Each row of a before or after table is a point. The points were changed in one or more steps. Then noise was added and the rows were shuffled. The steps act on columns, c1 being the first. Name the steps. A step turns or swaps two columns, mirrors them in a line or flattens them onto one, adds a multiple of one to another, or multiplies or shifts one. Angles are multiples of 10 degrees, from the lower column toward the higher: turns from -170 to 170, lines from 10 to 170 but not 90. Use the fewest steps. Two steps may share a column if one is a turn and the other turns, adds or multiplies; they go together, in the order done. Otherwise the lowest column goes first.
In the rows, zero is written as 128.

Before (14 x 3):
[[115 158 120]
 [ 99 140 137]
 [103 124 137]
 [176 104 146]
 [123 137 149]
 [ 85 108 142]
 [141 110 132]
 [156  92 181]
 [132 154 116]
 [142 106 177]
 [102 159 126]
 [133 122 138]
 [124 121 151]
 [ 91 169 124]]
After, 14 rows:
[[132 124 149]
 [131 153 106]
 [140 110 135]
 [ 84 107 155]
 [143 107 227]
 [157  94 233]
 [ 91 169 123]
 [ 97 140 147]
 [103 125 146]
 [105 157 126]
 [114 156 112]
 [122 138 170]
 [173 106 167]
 [125 120 173]]
Steps: multiply c3 by 2

Before (9 x 8):
[[118 119 120 117 108 159 122 109]
 [100  71 143 108 107 136 108 106]
 [ 81  88  88 148 116 132 139  88]
 [125 110 160 132 143 140 131  90]
 [ 97  99 163 108 157 106 198 237]
 [110 121  92 136 125 101 106  89]
 [128  98  86 135 163 135 115 108]
 [120  97 119 165 120 132 111 121]
 [ 56 106 113 138 137 135 115 135]]
After, 9 rows:
[[117 137 149 118 108 158 122 123]
 [110 125 173 136 121 101 105  98]
 [ 83 111 173 148  88 134 138  97]
 [ 55 106 122 138 117 136 115 111]
 [ 96  86  15 107 123 106 198 143]
 [126 106 159 133 122 141 132 167]
 [127  82 155 134 128 135 116  89]
 [ 99 107 146 107  69 136 109 144]
 [119 114 138 166  97 132 111 119]]
Steps: turn c2 and c5 by 50 degrees; turn c3 and c8 by 100 degrees

Before (10 x 12):
[[106 105 147 158 132 111  92 120 122 156 180 129]
 [135 119 122 146 152 109 134 129  65  99 115 108]
 [101 123 138 156 135 154  94 140 131 159 128  93]
 [126 128 145 121 136 164 192 121  92 150 179 152]
 [ 88 106 127 139 145 103 104 115 132 149 116 125]
 [139 211 142  31 124 145  99 120 129  50 110 107]
 [153 114 100 135 121 154  97 151  90 135  89 131]
 [118 106 146 143 101 113 112 122 129  79  84 115]
 [153 135 142 144 150 120 121 219 117 151  87 125]
 [115 119 141 140 106 108  90 153  93 157  93 102]]
After (10 x 12):
[[ 87 111 126 138 143 106 120 114 134 121 100 182]
 [152 112 101 135  84 153 116 150  89  86 107 191]
 [142 208 142  26  80 146 116 121 128  86 194 168]
 [105 106 146 156 194 110 109 124 126 186 123 186]
 [111 118 137 144  83 111 113 153  91 102  91 165]
 [156 133 148 145 117 118 125 216 119 100  93 184]
 [136 121 124 147 129 108 129 126  67 109 149 173]
 [ 99 122 136 155 143 153 118 140 127 138  98 154]
 [118 103 146 141  45 111 123 119 128  69 158 174]
 [126 127 147 121 193 160 155 120  90 183 125 216]]
Steps: turn c10 and c11 by -70 degrees; add 1 times c10 to c5; multiply c7 by 0.4; shift c12 by 60

Before, 14 rows:
[[134 111 106 175 127 100 155 134 144 113 148 120 133 147  96 153 169  98]
 [144 142 146 161 105 126 124 102 128 166 168 143 106  85 173 124 135 140]
 [ 75  83 118 161 115 124 158 141  91 168 157 143  70 152 165 129 145 177]
 [ 81 144  89 133 188 155 158 146  93 178 114 126 109  97 166 162 127 128]
 [141 147 110  99 136 136 169 124 166  99 112 108  74  84 107 139 165 142]
 [114  80 102 121 128 158 138  94  90 168 135 120  89 148 119 166 103 127]
 [ 73 126 157 150 123  97 179 130  94 161 137  97 120 132 179 147 173 126]
 [121 109 104 161 153  93 169 121 170 121 113 148 106 154 108 105  93 169]
 [ 98 108 132 164 184 165 178 164 160  96 149 146  91 119  95 123  92 139]
 [ 69  80 140  92 166 143 110 165 139 161 172 132 108  92 134 148 114 177]
 [143 161 103  97 163 175 159 109 113 143 180 151 124 147 126 175 176 104]
 [104 138 101 176 148 132  98 104 126  91 106 128 139 138  92 138 161 150]
 [134 148 147 167 103 112 171 111 169 170 171 109  60 124 133  92 152 123]
 [109 142 143 148 105 153 111 164 140 153 106 108  84 105 147 157  90 133]]
After, 14 rows:
[[132 145 113  99 134 132 169 137 164 102 111 111  70  84 111 121 172 146]
 [ 73  84 119 162 113 126 162 120  92 165 159 144  70 152 165 119 150 174]
 [113  80 103 117 128 157 142 178  89 166 137 116  90 152 115 120 107 131]
 [121 111 100 160 149  95 168 120 170 120 112 149 107 153 107 151  75 169]
 [147 160 106  98 162 177 164 172 114 143 179 153 126 146 128 106 192 103]
 [101 138 102 179 149 134 101 158 126  85 108 129 140 138  89 136 153 150]
 [138 146 151 166 101 116 169 117 168 170 177 110  59 121 132 166 128 126]
 [ 77 127 160 148 124  91 177 139  96 163 136  99 120 131 180 119 181 125]
 [144 141 145 162 104 122 124 145 127 163 169 143 105  89 176 149 119 143]
 [135 111 106 177 125 101 157 136 144 114 150 120 129 146  97 106 183  99]
 [104 137 142 150 110 154 112 119 141 152 103 111  85 104 147  81 126 134]
 [ 79 144  90 133 186 155 161 138  92 181 113 126 107  99 163  88 151 126]
 [ 72  78 134  94 167 143 111 112 140 162 168 128 108  92 132  90 140 178]
 [ 96 105 133 166 183 167 176  94 158  90 151 147  94 119  96 106 109 137]]
Steps: turn c8 and c16 by -140 degrees; add -0.7 times c16 to c17

Before, 9 rows:
[[119 135 106 104 113 114 139 168 143 132  84 123  90 155 124 117 155 138
  149 116 135  97 143 110 146 141 120 153 103 174  98 107]
 [ 84 113  84 112 109 139  68 127 118  84  69 107 146 165 154 146 136 139
   83 118 108  92 131 192 163 144 122 154 112 140 163 116]
 [152 133 150 128  72 168 135 179 151  85  61 131 172 141 106 104 128 136
   92 192 100 161  74 187 102 109 108 163 106 120 138 112]
 [160 179 128 169 117 172 130  83 186 125 129 103  83 158 130 130 115  84
  118 162  96  95 122  96 118 181 156 119 137 155 164 142]
 [142 130 104 113 132 110 107 106 143 169  61 126 108 155 103 133 161 158
  126 122 112  78  95 192 113 104 126 169 132 177  79 171]
 [110 165 125 141  97 121  98 135 163 116 158 116 103 127  70 107  97  93
  153 154  73 135 138 157 160 170 149 157 146  82 134 166]
 [135 111 118 130 143 162 154 160 143 155 150 137 168 132 128 158 156 139
  139 181 138 172 137 127  85 163 154 127 165 137  65 165]
 [154 104 132 102 165 114 121  81  93  88 120  98 179 113 120  68  96 145
  107 145 140 118 122 110 165 111  78 140 130 138  71 109]
 [153 156  97 160  98 112 163  83 105 134 147 151 125 132  87 164 147 123
  164 148 127 111  84 105 143 105 154 176 118 144 128 115]]
After, 9 rows:
[[108 164 127 140  95 121  73 136 147 114 147 116 102 122 100 107  97  92
  154 155  89  71 139 144 160 172 149 156 164  81 124 167]
 [160 180 128 170 115 173 128  83 136 126 129 104  83  82 171 130 114  84
  118 164  93 147 123  99 118 181 156 119 187 154 127 144]
 [153 134 151 129  72 169 104 181 106  87  82 133 173 114  98 103 127 135
   93 194 107 144  73 187 101 109 107 163 151 120 131 113]
 [143 128 105 111 131 110  85 105 130 172  82 125 110 148 161 132 161 158
  125 121 126  78  94 179 113 104 125 171 145 176 180 171]
 [134 109 116 130 142 163 155 160 165 156 143 136 167 175  94 159 155 139
  137 180 128 164 139 134  83 162 154 126 143 138 171 164]
 [155 154  97 160 100 111 168  84 118 133 144 150 125 125 126 163 148 123
  164 147 115  73  84 118 144 104 154 177 106 143 132 114]
 [120 134 107 105 113 114 146 166 103 133  98 122  89 133 154 117 156 137
  150 117 130 104 144 114 145 142 119 153 143 175 166 108]
 [155 102 133 102 164 115 132  80 129  88 121  98 180 181 131  68  97 145
  107 145 137 108 123 108 164 114  78 140  91 137 153 109]
 [ 82 115  84 112 109 139  46 128 111  85  85 105 145  77 173 146 135 140
   81 117 136 146 130 168 163 142 122 153 118 140 135 114]]
Steps: add 0.7 times c6 to c15; turn c15 and c22 by 70 degrees; turn c7 and c24 by 20 degrees; turn c7 and c21 by -20 degrees; swap c9 and c29; multiply c11 by 0.7; turn c14 and c31 by 130 degrees
